Every row gives one point. The points of each table are mixes of a few directions, plus a little noise. Count the directions of each table, and those that both share. Where both have some left over, give the other angles between the two spaces (their principal angles), to ten degrees, smallest first.
(in the rows, 128 means zero)

First:
[[ 46 169]
 [156 114]
 [133 125]
 [175 105]]
Second (5 x 2):
[[146 191]
 [148 194]
 [118  97]
 [112  76]
 [114  84]]
Directions: first 1, second 1, shared 0; angles 80

First:
[[110 166 115]
 [141 129 101]
 [ 94 173 138]
 [215  54  51]
 [133 109 140]
 [100 126 182]
 [100 139 169]]
Second:
[[124  89 182]
 [130 147 101]
 [132 174  64]
 [123  74 203]
 [131 157  87]]
Directions: first 2, second 1, shared 1

First:
[[133  23 131 109 107 174]
 [133  27 130 109 107 173]
 [129 113 128 126 125 134]
 [123 233 125 147 149  82]
 [124 204 126 142 143  94]
 [126 167 127 136 136 111]]
Second:
[[130  98 129 123 122 141]
 [131  73 130 118 117 151]
 [122 238 126 149 150  80]
 [123 249 124 150 152  76]
 [127 173 126 136 137 108]
 [132  51 131 113 113 162]
 [135   8 131 106 103 180]
 [127 133 128 129 129 125]]
Directions: first 1, second 1, shared 1

First, 7 rows:
[[163 122 160  71 199 180 139 149  65]
 [130 127 130 124 133 132 129 129 123]
 [119 129 120 141 110 115 125 123 143]
 [169 122 166  62 212 189 142 152  55]
 [ 78 136  82 209  25  53 111  98 218]
 [139 126 138 109 152 145 132 135 107]
 [ 97 133 100 178  65  82 118 110 183]]
Second (10 x 9):
[[122 122  97 130  92 153 100 115 134]
 [ 56  67  58 129  12 140  41  68  96]
 [128 133 150 160 150 105 139 137 135]
 [164 147 102  65 123 179 136 136 137]
 [114 110 138  85 126 111 137 120  96]
 [174 161 188  91 217 106 202 168 129]
 [210 198 167 139 220 149 195 186 183]
 [141 138 131 121 141 135 139 136 133]
 [ 89 101 103 170  79 120  82 103 124]
 [ 84 102 146 189 119  77 110 114 116]]
Directions: first 1, second 3, shared 0; angles 40

First, 10 rows:
[[129 105  66 128  97 144 139 131  96 146 138]
 [149 139 177 177 172 135 161 102 114 154 102]
 [131 123 109 114 115 131 124 134 124 118 149]
 [157 103  89 131 112 176 161 129  84 119 184]
 [114 129 109 162 130 100 131 111 114 191  58]
 [141 112 146 157 140 191 167 122 107 123 136]
 [106 136 109  89 107  87  87 144 157 116 127]
 [122 145 163 111 140 108 108 133 158 105 130]
 [153 163 161 119 160  64 112 115 141 126 146]
 [ 77 125 150  91 107 145  90 158 185  83 108]]
Second:
[[118  99 122 153 140 124 142 131 106 126 113]
 [123 111 126 141 134 126 136 130 117 127 119]
 [147 184 139  82 104 136 101 121 168 132 157]
 [132 142 130 116 122 130 121 126 138 129 136]
 [ 89   7 105 225 178 111 186 142  43 119  66]
 [144 178 137  88 108 135 104 123 163 131 154]
 [137 155 134 107 117 132 114 125 147 130 142]
 [135 147 132 112 120 132 118 125 142 129 138]]
Directions: first 4, second 1, shared 0; angles 50

First:
[[142 108 140 148 169 151 114 143  93 171 203 156 119 147]
 [131 145 145  85 121  74 149  57 112  69 132  47 167 116]
 [152 138 115 103 131 119 133  92  83 121 137  80 128 112]
 [ 99 106 167 148 109 111 149 149 196 101 107 182 140 162]
 [147 145 109 142 139 137 119 122  57 165 161 166 103  92]
 [150 112 114 135 154 162 111 148 106 167 158 122 108 143]
 [163 109 131  99 106 101 168  88 111  93  96  90 117 147]
 [156 163  65 114 140 169  92 127  63 174 125  80 101  77]
 [ 63 128 143 153 106 137 113 188 249 109  70 168 150 145]
 [ 77 126 152 153 105 119 131 164 212 108  92 189 145 138]]
Second, 11 rows:
[[189  68 114 109 100 120 131 121 111 110 198  65 118 136]
 [ 54 176 135 133 149 162 181  55 133 141  60  80 111 200]
 [111 160 160 129 172 119 102 130 120 123 152 134 171 113]
 [142 143 112 135 127 161  92 157 132 122 117 109 130 108]
 [ 95 159 136 139 132 111 140 131 128 140  83 203 128 109]
 [181 155 146 141 164 145  82 132  53 119 196 134 148  86]
 [ 67 122 140 117 147 138 156 102 187 138 105  69 135 198]
 [158  86 124 134  97  93 160 125  94 138 150 197  94 118]
 [147 132  91 110  66  99 141 123 123 104  68 137 108  77]
 [127  58 140 140 136 142 152 140 155 160 188 124 106 206]
 [135 147 113 123 115 117  69 195 169 111  96 153 160  58]]
Directions: first 5, second 6, shared 3; angles 30, 40

First:
[[140 119  74 153  93  89 138 142  78 136 114 107 137 151 154 135  72 135
  113 113]
 [101 152 157  62  88 225 120 108 123 132  80 132  45 126 140 138 119 111
   93 131]
 [161 100 117 209 208   7 134 149 166 117 207 135 245 117  96 110 174 149
  189 133]
 [146 112 100 171 143  64 135 143 120 127 153 121 178 134 127 124 121 140
  145 123]
 [110 143 179  85 139 192 117 110 164 124 122 145  91 110 113 128 167 116
  126 140]
 [122 134 112 111  89 152 130 126  98 134  97 117  93 141 148 136  92 125
  102 121]
 [112 141 137  90  94 184 124 118 113 132  92 126  74 132 141 136 110 118
  101 127]
 [133 124  91 136  93 115 135 136  87 135 109 111 121 146 150 134  82 131
  110 117]
 [129 127 187 133 204 120 118 120 204 114 179 157 168  95  83 113 215 128
  173 148]]
Second, 8 rows:
[[ 96  89 100 158 105 155 111 149  86 177 130 142 100 157  80 101 123 145
   99 114]
 [ 88  93 112 211 149 175 128 124  72 128 136 139 161 135  83  59 152 213
   99 115]
 [192 167 144  74  97  94  88 126 192 110 122 105 132  82 179 191 128  85
  153 139]
 [158 168 150 106 149 119  79 126 186 117 141 133 123 111 160 164 156 108
  151 131]
 [184 131 132  36 118  83 155 154 129  94  96 108 156  82 162 191  71  63
  131 158]
 [ 87  94 110 184  88 138 184  87  99 140 141 115 121 158  95  81 121 171
  127 108]
 [138 137 143  87 172 109 122 129 166 114 163 150 129 141 126 158 134  96
  166 135]
 [ 79 145 134 169 143 150 156 127  97 144  92 132 100 155 137  80 130 142
   97 127]]
Directions: first 2, second 6, shared 0; angles 30, 60

First (10 x 32):
[[156 137 152 103 143  79 112 131 139 110 130 130 145 123 167 123  84 115
  127 140 144 161 130  82 212 128 122 107 197 120 102 166]
 [121 126 116 135 127 143 125 124 128 133 125 126 124 135 119 130 139 132
  132 120 121 118 130 143 100 129 132 136 105 126 136 119]
 [101 106 146 147 100 154 205 136 115 147 154 143 118 111  89 138 176 141
  104 148 140  90 104 151 110 121 125 126 109 155 153  83]
 [149 168  79 101 151 142   7 139 115 121  65 100 122 142 152 113  79 113
  164  87  86 188 182 123  74 143 121 134  97 107  97 181]
 [131 126 109 139 140 123 102 103 149 120 130 122 131 155 140 128 126 127
  143 111 122 115 129 138 115 130 146 148 115 104 135 128]
 [132 118 169 123 120  99 183 135 130 126 157 144 137 108 132 132 128 129
  105 159 155 125 105 103 198 122 121 107 181 146 125 123]
 [117 119 120 143 123 141 143 118 132 134 136 127 123 135 114 132 148 134
  128 123 126 104 122 148 102 127 136 140 103 125 144 109]
 [102 106 105 168 122 157 150  95 147 135 147 127 120 157 101 136 175 141
  136 111 122  69 112 178  63 125 153 163  68 114 166  83]
 [154 142 147  99 137  91 108 140 128 115 121 128 140 116 159 121  86 116
  125 140 138 169 136  85 196 129 115 105 186 128 101 166]
 [119 132 137 119 112 150 148 155  99 142 118 132 119 101 106 127 138 131
  116 139 125 139 133 129 111 128 110 113 120 155 124 123]]
Second, 10 rows:
[[123 112 101 144  67 129 177  90  78 114 173  43 133 116 157 159  71 161
  185 169 124 117 140 137 111  79 108  87 108  72  60 138]
 [129 133 135 124 144 127 115 139 141 132 115 151 127 131 120 119 144 119
  112 117 129 131 125 125 133 141 133 139 134 143 147 125]
 [130 136 142 120 159 128 102 148 153 135 105 172 126 134 113 112 158 111
   98 107 131 133 122 123 137 154 139 149 138 157 163 123]
 [129 132 135 123 143 128 116 138 141 131 116 150 126 131 121 119 143 120
  114 117 129 131 124 125 133 140 133 139 133 143 146 125]
 [130 134 138 122 151 127 109 142 146 133 111 160 127 132 117 116 149 116
  107 113 130 132 124 125 134 146 135 143 135 149 153 124]
 [126 123 118 133 107 128 145 115 111 123 144  99 130 124 137 139 108 139
  148 143 126 125 132 131 122 112 121 114 122 109 105 131]
 [131 137 143 119 160 128 102 149 154 136 104 174 126 134 113 112 158 111
   98 106 131 133 122 123 137 153 138 150 138 158 164 123]
 [130 134 138 122 150 128 110 142 146 133 111 159 127 133 117 116 149 116
  107 113 130 132 123 125 134 146 135 143 135 149 152 125]
 [121 106  90 150  43 129 198  74  58 108 191   9 134 111 169 172  48 174
  207 185 122 113 145 141 104  60 100  71 102  49  33 141]
 [130 135 140 121 154 127 106 144 149 134 108 164 127 133 115 115 153 114
  104 110 130 133 123 124 136 149 137 146 137 152 157 123]]
Directions: first 3, second 1, shared 0; angles 90

First (8 x 32):
[[175 114 127 145 163 140  57 159 166  74 142 160 102 124 144 166 133 130
  123 159 109 160 153 128 105 143  92 161 141 118 138 159]
 [ 81 127 115  78  74 127 223 101  96 202  89  83 192 138 140 104 107 147
  143  59 145  85  81 115 144 141 193  76 106 168 126 113]
 [105 116 149 138 156  91 162 107 114 182 126  96 126 128 118  93 138 132
  117 115 149 106 106 102 143  99 114 138 134 143 122  86]
 [114 188 128 146 103 137 179  85  59 166 143 140 120 152  66 127 166 110
  149 113 120 134 127 183 187  91 143  95  99 132 123  96]
 [145  98 143 148 155 141  93 153 212  97 149 134  93  77 145 139  96 155
  110 149 143 144 148 127  90 120 120 178 145  96 122 174]
 [181 102 129 141 177 123  79 152 151 117 124 149 120 146 154 167 152 145
  130 125 112 156 128 114 116 140  78 155 134 162 154 139]
 [ 69 140 108  71  36 152 226 104 107 172  96  90 191 116 130 102  78 143
  143  70 150  86  97 141 134 146 232  65 104 135 112 137]
 [161 139 122 157 167 118   7 154 118  13 161 169  82 148 124 129 157  63
  107 232  97 153 184 109 104 143  53 155 158  73 126 122]]
Second, 9 rows:
[[ 99  77 154  73 130 197 144 117  82 169  62 129 175 118 150 119 149  99
   83 161 122 145 132  87 143  78 127  79  68 139 170  97]
 [162 130 147 162 148 166 106  91 135  91 120  89 122 102 122 116 108  93
   88 192 112 145 152 125 109  89  69 130 131 130 110  90]
 [101 100 160  97 137 185 129 112 100 121 110 140 115 127 137 135 173 111
   88 195 123 128 142  84 152  58 123 100  92  91 157 119]
 [148 198  87 171  94  63 141 154 148 109 184 124 103 150 121 142 107 160
  200  72 154 122  82 202  94 193 159 144 169 152  87 163]
 [157  98 134 126 144 132 146  94 141 151  80  53 180 115 155 105  85 123
  101 114 117 115 116  88 107 129  87 124 137 188 118  79]
 [124  84 129 132 174 104  48 159 165 142 133 220 127  90  67 109 112 107
  102 103  86 160 240 131 175 171 112 199 136  65 149 145]
 [ 93 152 110 109 100  91 147 165 120 134 167 174  97 163 129 154 167 168
  178  90 152 107  97 145 145 152 193 125 131 102 137 182]
 [127 109 109 115 138  44 147 139 175 159 138 113 137 151 140 126 112 185
  158  35 129  71 114  86 143 189 150 170 177 142 122 149]
 [141 203 123 167  86 171 144 122  89  77 158 110  95 135 132 147 141 106
  152 192 157 159  77 204  82  93 131  80 110 141 101 128]]
Directions: first 5, second 5, shared 1; angles 40, 70, 80, 90

First (8 x 32):
[[112 148 150 133 162 141 154  70 133 134  83  61 202 164 150 151 133 146
  152 167  94 106 135 127 116 149 141 137 135 145 124 141]
 [126 150 223 136 153 136 121 116  82 180  64  73 180 174 199 125 189 145
  149 178 114  60 170 186 143  51 109 119 115  93  98  95]
 [130 122  73 135 101  82 100 165 135 105 163 200  83  98  43  95 102 126
  132  68 148 158  87 121 119 137 123 131 113  94 120 117]
 [137 128 125 103 103 155 122 129 136 140 148 120 114 149 133 136 111 101
  114 113 143 124 144 120 141 147 152 146  96 150 133 154]
 [132 109 119  92 156 188 143 127 158 100 166  88  88  67 157 162 120  93
   73  88 103 142 145 113 135 113 109 116 139 172 168 137]
 [112 151 138 141 148 112 137  85 127 133  87  91 195 165 112 130 127 152
  164 148 103 107 117 134 112 141 142 141 120 118 109 130]
 [135 115 124 126 116 142 137 141 127 126 144 145 104 118 156 134 129 123
  111 148 141 145 138 115 135 141 130 121 150 151 143 135]
 [140 103  69 155  83  71 111 190 120 107 171 249  58  91  73  90 112 137
  128 112 175 184  91 106 119 148 119 116 158 102 129 113]]
Second, 9 rows:
[[ 98 108  91 107  98 173  42  90  91 152 102 124 101 140 121  76 125 103
  161 176 112 107 105  88 135 159  87 142  96 124 161 132]
 [137 128 175 135 151 132 110  98 163 121  81 169  76 139 140 119 101 125
  105  92 129 111 103 104 148 102 132 112  92 143  89 159]
 [107 146 107 129 128 108 169 155 107 120 182  95 155 121 128 154 154 148
  119 134 138 136 139 159 109 133 132 134 157 121 148  99]
 [136 144 141 169 178  50 226 192 155  93 196 133 188  92 146 209 134 154
   82 124  96 131 158 187 139 111 142 123 194 135 110 120]
 [148 117  88  92  70 182  97 127  96 146 105  95 146 148 106  80 154 120
  206 159 171 153 152  92  74 176 139 149 106  99 167 103]
 [116 132 164 102 100 123  88 139 130 141 122 130 130 122 134 126  88 125
  128 113 132 127 134 127 118 144 126 123  94  97 148 163]
 [147 106 136 156 171 132 105 100 161 118  76 186  97 129 137 118 115 111
  123 147  89  99 107  91 168 113 117 125 115 158  86 150]
 [137 126  94 103  74 139 164 157  89 167 174  54 191 118  88 131 148 126
  141 105 157 196 159 199 117 127 133 126 178 110 173  92]
 [122 141 153 158 183 116 152  95 163  95 107 164  68 144 150 139 132 141
   86 105 132  96  92 106 142  90 135 113 114 164  75 131]]
Directions: first 5, second 6, shared 0; angles 50, 60, 90, 90, 90

First (10 x 32):
[[117  72 181 108 119 142 104 145 134 101 141  94 132 125 158 151 102 109
  148 157 122 135 133 155 130 112 147 153 137 151 131 114]
 [119  74 179 109 121 142 107 143 133 103 142  97 133 123 157 150 104 108
  148 156 124 134 134 155 130 114 144 152 139 149 131 115]
 [153 126 133 152 157 120 154 125  97 144 126 178 150  80 116 131 142 104
  133 121 135 128 124 155 124 131  97 104 130 107 143 127]
 [143  67 188 133 150 136 130 143 103 117 141 143 156  75 146 156 115  83
  156 152 128 136 128 185 126 114 115 130 141 129 147 113]
 [146 126 132 146 150 122 146 126 106 140 127 165 144  93 118 130 138 111
  133 123 133 128 124 148 124 130 105 110 130 112 139 127]
 [ 92 224  31 105  77 120 113 106 184 136 109  77  73 238 106  82 141 212
   82  95 125 115 130  23 134 148 166 138 107 140  92 153]
 [102 103 149  97  97 142  94 138 158 101 137  67 110 169 154 137 103 141
  134 148 120 132 136 118 133 118 165 161 132 158 116 123]
 [173 213  53 187 176  96 193  98  82 187 105 240 147  76  66  95 183 131
  103  75 144 118 112 118 120 155  63  61 113  67 142 148]
 [121 129 127 120 120 130 120 129 138 123 128 113 121 143 133 128 124 135
  127 130 126 128 130 119 129 127 137 135 129 134 124 128]
 [115 145 110 117 112 129 120 125 145 126 124 108 113 159 127 119 126 148
  119 123 126 126 130 103 130 130 143 135 125 136 118 133]]
Second:
[[124 149 103 125 103 134 117 120 149 113 152  99 110 173 135 122 134 153
  119 130 109 127 127 116 139 120 138 148 123 140 113 133]
 [152 106 171 145 126 106 145 184  96 128  89 153  99  85 127 121  84  93
  135 120 160 118 125 148 110 151 105 128 135 111 168  90]
 [ 94 157  70 101 137 160 105  44 171 133 180  98 176 183 130 140 195 176
  123 141  83 143 133 100 152  97 163 123 119 152  72 184]
 [142  93 173 140 157 113 149 158  90 145  85 172 140  58 119 134 104  85
  141 120 161 126 130 148 108 143 107 104 140 106 158 108]
 [147 126 146 143 104 111 133 174 117 114 113 126  84 127 134 115  90 117
  127 122 141 117 125 138 120 144 113 147 130 121 154  95]
 [141 106 158 137 141 115 142 157 103 134  99 155 126  84 123 129 105  98
  134 122 152 125 128 143 115 142 112 117 135 114 153 107]
 [105 157  81 113 117 149 109  77 164 121 171  93 141 185 133 130 166 168
  119 136  92 134 129 107 147 107 153 137 119 149  90 161]
 [130 139 120 131 109 128 124 135 137 117 135 113 106 151 134 122 121 138
  124 128 122 125 125 124 130 129 130 144 126 132 129 121]
 [159 130 154 151  84 101 134 205 114 104 105 119  50 133 139 109  67 114
  124 119 147 109 121 141 117 153 105 159 130 120 168  74]
 [ 85 117  98  95 202 163 122  21 140 170 151 152 249 102 109 160 216 139
  138 140 109 156 139 112 140  94 157  74 127 133  77 203]]
Directions: first 2, second 2, shared 0; angles 30, 80

First (8 x 32):
[[130 132 124 129 130 124 131 124 137 133 131 121 130 133 124 130 124 132
  131 131 124 130 126 131 130 131 128 129 127 131 135 131]
 [116 107 150 120 114 156 111 150  74 100 104 170 111 103 152 116 146 109
  108 108 147 122 136 106 120 109 128 128 133 107  86 109]
 [130 132 124 129 130 123 131 124 137 133 132 121 131 132 124 130 124 131
  132 131 124 129 127 132 129 131 128 127 127 132 136 132]
 [128 128 128 128 128 128 128 128 127 128 128 128 127 127 129 128 128 127
  127 127 128 128 128 128 128 128 128 128 128 128 127 128]
 [119 113 143 122 118 148 116 144  89 108 111 157 116 110 145 120 141 114
  114 113 142 123 134 112 123 115 128 129 132 113  98 113]
 [128 127 129 128 127 128 128 128 127 128 127 129 127 127 129 128 128 128
  128 128 128 128 128 127 127 128 128 127 128 128 127 128]
 [155 175  80 146 160  66 165  78 249 191 181  36 166 185  73 155  87 170
  171 173  83 143 110 176 145 169 127 127 116 176 221 170]
 [119 110 146 121 116 151 114 147  82 105 108 163 114 107 148 118 143 112
  112 111 145 123 135 110 122 113 128 128 132 110  93 111]]
Second:
[[ 82 117  83 128 130 122 185 101  77 107 150 165 122 113 112 133 129 120
  153 142 100 118 140 146 168  97 123 135 131 109 117 105]
 [ 92 119  91 127 130 123 173 107  88 111 147 157 125 116 116 131 128 123
  148 138 108 116 137 143 162 102 125 133 131 113 117 107]
 [150 129 164 141 128 148  89 143 193 134 101  94 120 142 132 140 136 120
  115 117 154 160 127 104  81 173 125 124 111 145 136 158]
 [ 92 122  83 122 128 112 177 107  66 112 156 167 131 113 116 123 124 129
  148 140  99 105 135 150 176  86 124 134 140 109 118  99]
 [102 115 117 141 132 141 151 114 137 112 125 133 116 128 114 143 137 114
  142 131 122 149 140 126 125 141 121 131 116 125 124 131]
 [227 163 201 106 120 109  23 183 170 181 107  78 157 145 172  96 112 163
   75 106 169 104  94 114  86 141 146 118 147 155 150 151]
 [143 134 138 123 127 125 113 139 133 137 126 121 133 132 133 124 126 134
  121 126 135 123 121 127 123 130 131 125 133 133 132 132]
 [137 130 137 129 128 131 117 133 141 131 122 120 127 131 130 128 129 129
  122 124 134 132 125 123 118 137 129 128 126 132 131 133]
 [139 135 127 119 126 117 122 134 112 136 135 130 138 126 135 118 123 138
  123 128 126 111 123 134 137 113 132 127 139 127 128 122]
 [114 117 135 145 132 152 128 122 165 117 114 117 110 134 119 147 139 110
  134 125 135 160 138 113 104 161 121 128 110 133 129 145]]
Directions: first 1, second 2, shared 0; angles 80

First (11 x 32):
[[101 127 106 171 144 132 133 149 183 125 166  56 118 106  74 131 179  69
  157  80 133 142 171 103 210  74  68 131 138 166 110 102]
 [104 142 126 140 150 149  96 105 152 151 124  99 141 104 122 110 129 124
  123  88 132 129 149 171 153 102 111 129 136 149 170 136]
 [149 132 144  84 114 122 119 126  70 136  73 201 148 145 198 113  79 161
  105 160 126 110 107 161  65 194 172 130 111  87 178 165]
 [127 117 128 140 116 137 130 136 119 101 151 133 113 145 110 130 127 141
  144 147 131 127 104  91 123 135 145 115 140 126  67 108]
 [156 124 152 105 122 132 148  62 143 134 157 120 102 134  92 165 117 232
   84 168 106 136  69 139  57  95 186 123 128 136  84 123]
 [156 146 133  79 117  99 110 152  58 147  51 210 164 143 216 110  88 121
  114 152 119 119 136 163  68 216 147 147  99  64 205 177]
 [128  93 147 121 121 130 193 122 153 114 155 122  96 132 111 160 139 138
  117 153 140 114 110  92 151  86 144 111 122 164 100 118]
 [128 210  68 172 155 103  18 167 131 163 107  72 180 102 108  82 165  53
  169  45  92 183 207 172 137 163  41 173 139  70 172 126]
 [127 130 105 148 122 108 133 189 123 113 124 127 136 133 135 120 151  53
  168 114 138 131 168  91 171 154  83 138 122 113 125 120]
 [145  83 166  86 110 121 212 116 117 120 119 177 101 143 160 165 107 161
   94 186 145  95  92 103 114 122 177 114 105 146 130 143]
 [ 83 108 136 162 136 177 111  88 159 108 180  86 102 121  79 117 127 162
  137 116 147 120  95 119 159  70 142 101 164 183  69  99]]
Second, 9 rows:
[[114 209 177  89  82 160  83 149 106 121 172  81 194 131 126  91 168 249
  113 102 148 129 102 225  93  77  82 134 157  81 142  66]
 [141  92 101 154 145  97 173 121 129 125 104 170  88 142 136 123 122  51
  148 151 124 120 150  72 148 157 130 133 109 170  98 195]
 [123 218 174  98  70 134 123 157  88 108 171 113 184 159 139  47 194 223
  133 120 159 115 117 215  96  82  44 149 151 114 102 128]
 [141 104 107 150 136  96 175 126 122 121 110 170  95 148 139 109 133  62
  150 151 129 117 149  83 144 152 116 137 112 171  92 200]
 [143  65  87 163 161  94 177 113 140 130  91 176  71 134 134 145 104  21
  147 155 115 123 154  45 158 171 153 127 102 177 104 199]
 [114 130 140 109 135 166  71 122 147 143 138  81 152  94 112 175 102 180
  100 102 118 146 105 157 118 113 168 111 141  80 180  40]
 [134 113 116 140 135 113 150 126 127 126 117 148 110 136 132 123 127  93
  138 139 127 123 138 103 137 141 126 131 119 149 113 161]
 [113 134 143 107 133 168  69 123 146 142 140  78 156  94 112 174 104 187
   99 100 119 146 103 162 116 110 166 111 143  77 181  36]
 [130  87 107 141 154 125 130 115 146 137 109 135 103 114 123 165  98  85
  125 131 114 134 133  89 143 149 166 118 118 134 140 128]]
Directions: first 5, second 2, shared 0; angles 50, 80
